Each point is reached from the start by the listed moves, each made 0, 1 or 2 times, or once backwards (-1), plus a little noise. Say if it took an odd or an even number of moves. Then give how often each move was made.
(in the rows, 128 means zero)

Moves:
(1): [159 130 148 128 127]
(2): [132 173 134 133 132]
Start: [129 142 129 127 127]
Points:
[169 236 157 138 134] -> odd (1, 2)
[ 99 141 109 127 127] -> odd (-1, 0)
[161 146 149 127 126] -> odd (1, 0)
[165 188 155 135 130] -> even (1, 1)

Moves:
(1): [148 134 133 133 128 127 131 122]
(2): [123 152 139 123 138 135 121 119]
(3): [125 115 159 125 128 121 124 127]
(4): [122 129 135 158 118 129 128 119]
(5): [133 121 132 142 156 146 121 131]
(6): [129 124 138 127 122 163 134 121]
Start: [121 151 130 120 118 129 119 141]
Points:
[136 135 147 145  56 173 148 117] -> even (1, -1, 0, 1, -1, 2)
[125 109 145 138 144 100 110 159] -> even (0, -1, 1, 0, 1, -1)
[ 90 165  98 178 106 104 111 139] -> odd (-1, 0, -1, 2, 0, -1)
[135 185 249 173 110 162 109  83] -> odd (2, 2, 2, 2, 0, 1)

Moves:
(1): [155 121 128 128 125 124 126 130 135 131 132 123 126 134]
(2): [132 160 125 132 125 130 119 131 123 125 134 130 118 126]
(3): [132 129 165 135 136 122 133 132 124 123 118 132 125 129]
(4): [123 126 124 150 130 126 130 136 132 127 129 136 123 130]
(5): [127 134 120 122 165 128 131 132 129 120 132 128 127 129]
(6): [127 130 134 135 140 174 131 125 128 139 135 134 134 140]
(7): [127 131 132 123 123 124 161 130 124 133 142 133 130 126]
(8): [133 117 122 121 126 131 124 163 120 126 130 137 128 117]
(9): [122 128 132 122 126 126 128 133 158 124 134 126 122 123]
(10): [128 127 134 131 134 126 125 129 138 167 122 123 121 117]
(11): [122 116 147 130 127 121 113 126 120 136 168 126 128 131]
Start: [125 134 137 141 141 136 128 132 130 120 127 137 142 140]
Points:
[128  48 172 128 121  65 129 221 181 162 222 142 122  95] -> even (1, -1, 0, 1, 0, -1, 1, 2, 2, 1, 2)
[117 139  90 134 196 135 215 242 177  54 146 184 128 116] -> even (0, 0, 0, 2, 2, 0, 2, 2, 2, -1, -1)
[127 116 246 148 111 116  87 210 115 123 200 158 120 118] -> odd (0, 1, 2, 0, -1, 0, 0, 2, 1, 0, 2)
[167 195 141 204 207 182 130 195 120 185  89 165 105 129] -> odd (1, 2, 1, 2, 1, 1, 0, 1, -1, 2, -1)
[ 99 180  83 147  74 101 193 140 126 118 115 153 133 113] -> odd (-1, 1, -1, 1, -1, -1, 2, 0, 0, 0, -1)
[133 150 111 160 215 126 183 171 224 135 119 146 111 124] -> even (1, 0, 0, 2, 2, 0, 1, 0, 2, 1, -1)

Moves:
(1): [155 135 123 120 126 122 135 132 119 115 125 130 129 130 139 130 137 135]
(2): [123 167 139 124 133 119 126 128 145 132 141 132 131 132 127 126 135 122]
(3): [125 124 153 139 132 122 126 115 131 123 126 135 118 136 131 125 133 124]
(4): [130 144 127 161 127 136 127 124 127 120 129 122 120 108 135 118 134 120]
(5): [142 130 134 116 165 120 126 128 124 120 128 123 138 115 136 135 132 122]
(6): [130 129 131 131 131 167 128 126 123 120 134 129 129 137 134 131 122 116]
(7): [125 128 123 130 129 123 149 121 132 124 124 125 127 127 132 129 125 126]
(8): [133 129 130 124 131 124 146 169 136 122 124 129 122 124 135 133 128 128]
(9): [140 124 120 136 130 134 123 124 151 125 126 135 129 129 130 130 126 127]
(10): [134 129 133 131 135 131 131 129 129 151 125 129 129 132 136 126 124 134]
(11): [122 124 125 130 128 121 135 129 128 132 153 133 133 129 133 138 133 132]
(12): [126 134 126 140 128 124 133 133 111 131 118 169 129 124 121 129 121 126]
(13): [126 129 126 136 124 126 131 133 128 124 132 123 157 131 132 120 131 128]
(14): [128 132 109 138 142 123 120 131 127 123 129 128 126 150 124 131 131 135]
(15): [116 129 123 122 127 121 124 127 123 123 120 131 128 123 153 120 128 129]
(16): [125 140 134 145 122 129 126 125 121 131 124 120 141 126 132 164 126 117]
(17): [117 117 120 129 128 134 136 123 127 130 124 134 140 129 139 123 171 122]
(18): [123 138 135 121 139 138 129 121 140 122 130 120 134 125 133 130 132 161]
Start: [122 123 129 137 135 133 139 113 116 118 118 132 145 145 127 133 126 131]
Points:
[149 126 184 173 171 193 135 122 119  45 110  99 110 145 156 123 136  43] -> odd (0, 0, 2, 1, 1, 2, 0, 1, 0, -1, -1, -1, 0, 0, 0, 0, 0, -1)
[ 27 194 133 240  83  88  92  60 114 128  80 239 183 132 146  93 211  52] -> odd (-1, 2, 1, 1, -1, -1, -1, -1, 1, -1, -1, 2, 1, 0, 2, 1, 2, -1)
[178 111 137  72 100  53 223 210  93  88 103 137 135 132 118 156 142 118] -> even (2, 0, 0, -1, 0, -1, 1, 2, -1, -1, 0, 0, 0, -1, -1, 0, 0, -1)
[164  67  56 136 209 135 113 126  92  49 165 113 205 176 195 160 198 100] -> odd (1, -1, 0, 0, 2, 1, -1, 0, 1, -1, 2, -1, 1, 2, 1, 0, 1, -1)
[112 197 122 229 200 198 141 110 127  89 156 102 217 183 124 167 130  79] -> odd (-1, 1, 0, 1, 1, 2, 1, 0, 0, 0, 0, 0, 2, 2, -1, 1, 0, 0)
[139 111 190 119 170 129 147  87  84  99 135 124  88 120 226  84 150  88] -> even (1, 0, 2, 1, 1, 1, 0, 0, -1, 1, 1, -1, -1, -1, 2, -1, 0, -1)
[105  90 125 144 109  99 228 201  64 112  42 158 179 107 201  94  97  94] -> odd (0, -1, 0, 0, 0, 0, 2, 2, -1, 1, -1, 1, 2, -1, 2, 0, 0, -1)
[225  92 170 153 206  66 191 129  44 126 109 220 202 172 145 160  86 121] -> odd (2, -1, 2, -1, 2, 0, 1, 0, 0, 2, 1, 2, 2, 0, -1, 0, -1, -1)

Moves:
(1): [143 127 114 123 128 115 130 139 128 131 125 132 141 126 126 128 133 118
 138 127 126 137 135 132 128 140 129]
(2): [127 128 131 123 113 131 131 122 125 129 127 129 134 118 126 134 130 130
 130 129 120 130 122 128 122 132 127]
(3): [132 127 132 126 132 120 127 133 133 127 122 125 125 130 133 132 115 123
 127 130 119 132 123 126 123 131 124]
(4): [120 126 132 138 127 121 138 124 125 122 134 120 134 126 145 128 120 120
 124 123 121 133 136 123 125 127 127]
(5): [112 130 122 137 114 124 127 130 133 129 120 130 134 131 139 132 126 136
 134 132 133 135 136 129 122 122 119]
(6): [119 128 126 129 127 125 132 130 134 127 124 131 124 149 128 116 126 127
 135 127 138 138 123 108 137 140 132]
(7): [130 126 124 124 137 122 132 126 130 125 133 125 131 123 136 128 128 117
 122 131 129 124 123 126 134 120 123]
(8): [121 117 138 138 121 135 132 127 128 137 128 126 141 118 122 122 124 132
 124 133 126 128 123 122 132 129 117]
(9): [136 139 128 141 132 120 120 133 130 136 128 116 130 142 123 118 139 120
 136 122 121 124 119 130 114 130 125]
(10): [129 129 130 126 130 130 132 132 141 135 133 124 124 126 119 132 129 130
 128 121 134 127 132 127 130 118 132]
(11): [134 137 132 120 122 129 120 120 131 127 125 125 120 117 122 126 126 129
 125 135 132 131 137 131 121 120 120]
(12): [126 125 129 132 136 130 133 126 135 132 134 133 135 132 123 124 124 127
 130 131 132 126 123 127 119 132 129]
(13): [117 132 131 126 132 131 132 134 118 123 127 130 130 133 126 126 135 130
 120 131 129 119 128 128 124 127 127]
(14): [131 136 138 119 124 127 126 128 123 125 117 127 125 127 129 120 125 123
 130 123 131 129 130 139 132 124 129]
(15): [130 126 145 125 127 125 125 127 127 125 118 115 120 129 126 125 134 130
 146 133 128 121 127 123 123 129 117]
(16): [122 118 121 126 136 131 127 128 107 114 136 118 130 123 126 121 139 134
 128 123 128 139 118 136 129 124 122]
(17): [125 132 132 133 132 122 126 126 132 127 127 121 129 116 123 125 138 144
 142 118 130 129 120 119 128 126 129]
(18): [128 121 134 134 124 118 133 132 121 129 131 132 125 134 129 123 127 122
 122 129 120 124 122 129 123 128 121]
(19): [133 127 123 125 129 126 118 121 126 127 128 133 132 128 121 128 125 130
 132 122 127 126 119 123 126 128 135]
(20): [126 124 128 125 121 126 120 131 126 120 129 130 136 125 128 133 127 124
 128 128 128 126 132 129 130 137 126]
(21): [126 126 134 127 129 129 126 120 140 139 123 132 132 116 129 125 121 122
 132 125 127 136 130 127 121 125 116]
(22): [135 126 121 136 130 128 126 128 128 126 123 132 137 117 120 130 136 122
 125 136 128 129 126 130 120 126 135]
(23): [118 134 119 136 120 146 136 138 124 134 138 137 120 122 122 125 121 131
 135 119 132 136 121 137 131 117 133]
(24): [142 130 129 132 126 126 128 122 138 113 125 131 133 132 128 136 135 133
 117 130 126 126 137 126 125 136 126]
Start: [129 123 123 121 125 126 117 114 124 134 135 133 131 122 126 129 118 132
 120 128 146 121 139 144 134 120 119]
Points:
[121 150 131 134  77  88 124 134 185 150 105  95 132 105 168 155  79 151
 145 129 143 159 188 126 142 113  89] -> odd (1, 0, 2, 1, 2, 0, 0, 1, 0, 1, 1, -1, -1, 0, 0, -1, 1, -1, -1, 0, -1, -1, 0, 0)
[ 85 154  96 168  72 139  86  98 130 123 125 125 134 152  92  93 185 214
 233  71 160 190  80 110  81 142  79] -> odd (0, 2, -1, -1, 2, 2, -1, -1, 2, -1, 0, 0, 0, -1, 1, 2, 2, 0, 1, 0, 2, -1, 2, 2)
[146  92 130 143 114 116  89  82 157  96 112 136 210   7  92 142 164 161
 145 144 165 142 178 150  98 121  63] -> odd (1, -1, -1, 0, 1, -1, 0, 1, -1, 0, 1, 1, 0, 0, 1, 1, 2, 0, 0, 2, 2, 2, 0, 2)

Moves:
(1): [130 133 129 125 121 133 125 127 130 127 132 127 124 121 127 130 121 120
 128 130 136 126 122 121 124 129 124]
(2): [130 141 129 127 131 119 100 124 135 130 127 132 124 126 127 133 134 142
 140 129 127 127 141 145 135 120 118]
(3): [138 127 133 126 130 151 142 134 131 135 113 128 129 129 119 139 145 121
 134 126 125 128 124 120 120 128 132]
(4): [128 123 131 137 124 128 125 140 123 138 123 130 129 129 128 128 128 126
 135 121 132 122 114 117 140 129 127]
(5): [135 127 126 128 131 121 126 119 136 135 125 126 136 120 120 126 133 123
 124 126 122 123 124 128 129 129 121]
(6): [121 135 126 124 125 131 130 125 124 129 131 131 128 123 130 121 122 129
 130 129 129 131 138 137 135 129 113]
(7): [122 127 126 126 118 122 136 128 125 129 130 126 116 125 125 130 129 127
 127 132 125 128 123 125 124 123 122]
(8): [144 122 129 111 134 122 119 135 114 129 116 134 122 116 138 125 133 121
 122 120 129 145 129 139 134 123 119]
(9): [136 129 121 119 122 130 129 130 131 129 130 129 129 128 129 126 124 134
 122 124 130 118 127 132 135 130 131]
(10): [135 120 131 129 132 138 122 126 126 134 133 133 129 133 130 128 125 130
 123 130 122 121 120 134 118 124 129]
(11): [126 125 131 134 123 126 129 132 131 124 141 123 132 124 126 135 127 130
 125 130 131 128 126 134 125 117 125]
(12): [127 130 122 140 121 111 126 133 129 126 124 146 126 118 129 136 125 130
 134 125 130 126 145 138 124 129 127]
(13): [128 137 140 121 143 120 133 131 125 140 132 131 137 133 139 143 131 129
 116 128 130 124 134 125 129 129 125]
(14): [118 132 122 137 132 127 131 135 126 123 124 123 121 138 120 130 127 121
 124 124 130 126 128 132 121 128 128]
(15): [124 133 120 128 137 129 122 137 141 128 133 144 137 124 140 121 133 130
 125 120 118 131 119 126 128 125 123]
(16): [131 128 129 137 128 136 130 125 135 130 122 131 125 134 129 138 126 128
 124 138 128 129 123 125 134 121 125]
(17): [137 132 123 135 128 132 122 132 124 127 126 116 130 131 138 133 141 127
 131 127 124 121 135 124 129 130 121]
(18): [147 129 130 126 148 122 138 129 133 121 140 128 127 136 130 127 132 134
 139 135 127 124 129 133 128 131 126]
(19): [135 125 122 124 130 131 127 136 129 132 138 126 128 130 131 132 123 124
 137 132 111 130 131 130 138 130 138]
(20): [135 137 126 134 132 120 121 150 123 131 118 120 133 127 126 112 115 135
 127 144 129 131 132 125 127 125 130]
(21): [126 127 112 126 134 121 134 133 135 140 135 123 124 134 142 121 124 126
 144 123 136 137 127 129 125 131 137]
(22): [133 134 115 131 127 126 125 128 121 136 130 134 126 131 113 134 125 132
 123 135 136 135 126 117 128 133 125]
(23): [139 134 141 143 118 130 140 131 135 130 120 129 114 131 118 133 126 132
 120 118 118 135 134 127 130 130 126]
(24): [137 129 135 115 112 125 134 124 129 123 127 139 146 136 127 129 130 118
 137 129 123 133 128 130 122 126 125]
Start: [117 114 120 122 116 128 123 137 136 119 140 135 126 141 121 136 136 143
 112 117 124 128 125 156 111 119 116]
Points:
[ 63 143  78 157 130  55  72 160 199 122 201 173 135  94 121 131 125 200
 125 120  92  66 125 224 191  76  47] -> even (-1, 2, -1, 2, 2, 2, 2, -1, 2, -1, 2, 1, 0, 1, 2, 1, -1, 1, 1, 0, -1, -1, -1, -1)
[134 139 167  53 173 104 134 204  87 128 110 174 208 151 129 117 168 113
  97  99 148 155 113 171 130 101  56] -> even (-1, 0, 1, 2, 0, 2, -1, 2, 0, -1, 1, -1, 2, 2, 1, -1, -1, 1, -1, 1, -1, 0, -1, 2)
[159 125  81 145 158 114  75 207 112 199 142 159 132 123 175 169 176 125
 139  80 127 152 128 193 115  89  41] -> odd (0, 1, 1, 2, 1, 2, 0, 2, -1, 2, 2, 1, 1, 1, 1, 0, 2, 0, 0, 0, 2, 1, 0, 0)
[171 133  94 115 110 156  93 193 155 134 180 113 140 194 172 137 130 135
 200  89 108  63 126 158 136 152 145] -> even (2, 1, 0, 2, -1, 0, -1, -1, 2, 1, -1, 0, 0, 1, 0, -1, 2, 1, 2, 0, 1, -1, 0, 1)
[225 190 150 105  65 112 123 228 104 176  88 233 154 123 107 180 151 185
  98 112  99 141 193 165 121 116  46] -> odd (0, 1, 2, 1, -1, 2, 1, 1, 2, 1, 0, 2, 2, -1, 1, -1, 1, 0, 0, 2, -1, 2, 2, 2)
[157 124  45 143 166  28  32 200 175 177 205 209 123  87 142 120  99 209
 136 120  75 132 142 249 157  82  76] -> odd (-1, 2, -1, 1, 2, 1, 1, 1, 1, 2, 2, 2, 0, 0, 2, 0, -1, 1, 2, 1, 1, 1, 0, -1)
[227  64  87  95 147 185 114 125 152 138 155 126 105  95 114 204 192 112
 120 151  82 137  77 162 108  83 104] -> odd (1, 0, 2, -1, 2, -1, 1, 2, 0, 1, 2, 0, -1, -1, 0, 2, 1, 1, 2, -1, 0, 1, -1, -1)
[155 136  39 167  97  94  65 209 166  93 200 191 152 154 157 154 128 185
 162 110  88 117 170 222 165 105  89] -> odd (-1, 1, -1, 1, -1, 1, -1, 0, 2, 0, 2, 2, -1, 1, 2, 1, 2, 1, 2, 0, 0, 1, 0, 1)
